Rows are points. To make a cloud, some directions were put in groups of two or more. Within a group, all points are equally far from the middle, so they leave a hole (a ring in 2 directions, a hollow ball in 3). The other directions are filled evenly. Then the cloud was stretched, turned, moved and blurred a little. Count the holes, and give their numbers of directions, smallest first.

Cloud (22 x 3):
[[ -5  -1  35]
 [-12 -20 -28]
 [ 26  -5  27]
 [-39 -22   3]
 [-35 -12 -14]
 [ -1  60  21]
 [-37  53  13]
 [-35  52   2]
 [ 21  12 -33]
 [ 13 -54 -20]
 [-23  31  35]
 [ -1  29 -26]
 [-39  50  20]
 [-14 -37 -21]
 [ 23   4 -34]
 [ 48  10   9]
 [ 15 -16 -35]
 [ 39  36   3]
 [-37  39  -7]
 [ 49 -37 -17]
 [-43  42   4]
 [ 30 -38 -30]]
Holes: 1 (3)

Cloud (26 x 4):
[[-39 -37   4   4]
 [  8   5  53  28]
 [-34  29  -4 -39]
 [ 27  60  28 -22]
 [-12 -19  49  22]
 [  8  42  32 -36]
 [ 31  18  47  23]
 [  9  30  41 -33]
 [-17 -29  26 -16]
 [ 23  34  49  20]
 [-19 -16  53   6]
 [  5  30 -25   9]
 [ 13  -4  41  32]
 [-19 -31  38  20]
 [ 32  10  24  -2]
 [-15  42   7 -42]
 [-47  17 -10 -29]
 [-17  -6  51 -16]
 [ 28  28  44 -21]
 [ -6  -5 -11 -25]
 [-43  17 -18 -35]
 [-22 -23  -3 -23]
 [  6  54  16 -38]
 [-33  -8 -16  18]
 [ 13  28  43 -31]
 [-35 -23 -12 -22]]
Holes: 2 (2, 2)

Cloud (54 x 6):
[[ 13   2   1  17   2 -17]
 [  9   2  10 -32 -21 -24]
 [ 27  24 -19   6 -19   2]
 [ -6 -56 -18 -11  23   7]
 [-13 -11  -2  18  23   3]
 [-19  15  -6 -20 -25 -15]
 [-11 -11 -24 -12 -47  13]
 [  5 -32   1 -13  58 -27]
 [-10  19  22 -24  32 -29]
 [ 16  -8  36  -8 -15  20]
 [-43 -18  -9 -15   9 -24]
 [-18 -29  19  21 -23  -5]
 [-39  -1   4  16 -19  -8]
 [ 24  14  13   1 -20  10]
 [ 24 -23   5 -34 -22   7]
 [-10 -37 -26   2  16   9]
 [-48 -21  15   8  11   2]
 [-31 -10 -21 -29 -14   5]
 [  9  35  14  19  24 -12]
 [  0  15 -18  -5 -40  46]
 [ 30  -6   2   2  -9   8]
 [ -2 -34 -28  -8  11  -6]
 [-31   8   1   5   1 -58]
 [  2 -46 -14 -28  45 -27]
 [ 16 -22  14  12   8 -30]
 [-23  -8  39  10  23  15]
 [  0 -37   8 -12  18  18]
 [ -8  33   3   9 -31  28]
 [-31  -4 -16  -1  -2 -22]
 [-22  -9  20 -44  18 -15]
 [ 27 -10  14  -9   5  21]
 [-18   0  19  21  29 -13]
 [-10  30  15   2  -9  23]
 [-23  29   7  13 -60  32]
 [ 14   0  -9 -27 -36  12]
 [-14 -18   8  36 -51  20]
 [ 15  -2  22  -2  -4  20]
 [ -5 -43   6  -4 -27 -29]
 [  9 -10   4  -4 -45   4]
 [ -9 -37   1 -46  41  13]
 [-12 -17  35  -2  -8  18]
 [ -1 -29   3 -16  24 -16]
 [-23   1  25  -4 -14  18]
 [  4 -43 -20 -28 -17 -11]
 [ 21   5  -2 -11 -27   4]
 [ 24  -8  21  16 -19  10]
 [ -7  12   6   9  -8  17]
 [  3 -39  -3 -40 -17   6]
 [-28  -2   7 -10   7 -14]
 [ -4  13  -6 -23   6  10]
 [ 29 -10   4  -6  18 -28]
 [-19  21   0 -21 -32  32]
 [  7   4  -9  -7  -6 -22]
 [ 22 -21 -10 -45  12  -9]]
Holes: 0

Cloud (76 x 8):
[[ -9 -19 -10  -2 -13 -15 -33  18]
 [ 30  -5  14 -17 -33  -7   1 -20]
 [  1   6  -4   1 -14 -19 -38 -21]
 [ 13   8  -6 -18 -42 -10  18 -32]
 [-32  33 -17   6 -34  23 -22 -35]
 [-25 -11 -40  16  20  -1  -2 -16]
 [ -5  -7  -8  16  -8  46  -8  12]
 [ -1  27 -19 -36 -27  -4   7 -38]
 [ 28 -21  -6   2  -3  -2  -6  31]
 [-12 -25  -6  17  34  17 -14   7]
 [  8  46 -36  -2 -25   3  -4 -27]
 [-18   2  30   7   1  10 -42  -8]
 [ -6  -6 -28   8  -1  47  -5 -24]
 [  6 -13  -6   1 -26 -17 -33  -1]
 [ -2   7 -21 -14 -35 -18 -22   1]
 [ -1   6 -25  22 -27  28 -10  18]
 [-16  -9  12 -18 -20  39 -20 -28]
 [ 32  12   3  -5   1  28  -6   9]
 [ 33  -8  -1  -3 -31  -9  11   5]
 [-32 -27   6  11 -21  26 -10 -10]
 [ 23   6 -29  -6  13  10  18 -34]
 [ 20  31  -4 -18   0  26  17 -15]
 [ 11   5  30 -29  19 -13 -17  -1]
 [-25  14 -21   0   8  -3 -38 -32]
 [ -5 -28  -1 -20  -3   7 -33   1]
 [-27  19 -26  34  -7  -1 -11  23]
 [-14  19  -5  10   0  -8 -49  -5]
 [ -8 -14   1  -1  -6  -6 -46  -7]
 [ 10  -1 -37  10 -39 -13   9 -11]
 [ 19  13   5  -6 -30   7 -35 -11]
 [ -7  24  13  29   0  21 -29  12]
 [ 20 -26  -6 -22   9   5  13  10]
 [-29  11  -5  15  24  34 -19 -22]
 [ -6 -15   8  20  29  20  -4  -2]
 [-30  -1 -16  27  -1  39 -12   4]
 [  5  30  -6 -42 -21   3   7 -27]
 [-30 -20  18   1  -6  10 -16  23]
 [-19  -8 -21   9  42  19 -11  -8]
 [ -3  11  33 -22 -18  14   8 -30]
 [  3 -12  15   2  -1 -22 -12 -23]
 [  9  45  -8 -13  11 -21 -16   5]
 [-35  11 -32  32 -14  -5  -1  11]
 [ 24  32  -2  -3 -25   7 -26  -3]
 [  9  15 -15  23  18  -2 -26 -19]
 [  1 -10   8 -31  16 -19   7  -3]
 [ -6  -8  -6  -6  -4 -26 -11  33]
 [  6 -20 -11 -31  11 -10  16 -11]
 [-13  31 -38  -6 -13  29   5   1]
 [-23  -5 -20 -10  15 -15  13  10]
 [ 10  42 -12   0 -14  18  18 -34]
 [ 14   8  -3 -20 -16   4 -12 -53]
 [-38  19 -27  24  11  25 -12 -22]
 [ -6 -13  23  -1   4 -11   2 -23]
 [ 22  17 -25  -2  23  -3   8 -31]
 [ 16   4 -28  -8   8   6   1  27]
 [-23  14 -26   9  21  10 -41  -9]
 [-13  12  -5 -19  -6 -22 -30  18]
 [-12  10 -24 -23  -6 -23  -7 -39]
 [  4   0   3 -25  -5   5 -37  12]
 [ 12 -32 -16   3  -7  -3  -2 -31]
 [-19  -2  18 -27 -18  18  10  -2]
 [-20  13 -23   7  19  -6  24 -14]
 [-32  45 -15  -5 -25  21 -16  -2]
 [ -6  17  -1  39 -14   8 -10  20]
 [ 11  31  11 -22   2 -29 -17   0]
 [-17 -12  24  -1  -7   3  -6  31]
 [ -9  41   4 -20 -25  19 -10   6]
 [  0  14 -58   6  -8  -6   8 -10]
 [  2  34 -22  14 -28  21 -11 -38]
 [-14   8 -23 -38 -27   5   6 -29]
 [ -8  60  -7  -5 -19   8   7 -12]
 [-29   8  -5  20 -36 -18  -9   9]
 [ -2  36  11  15 -28  22 -27   2]
 [-14  14  39 -12  -3   9 -26  15]
 [-18   6 -49  16  20   0 -10 -17]
 [-42  29  -6 -21 -14  18  -3 -31]]
Holes: 3 (2, 2, 4)
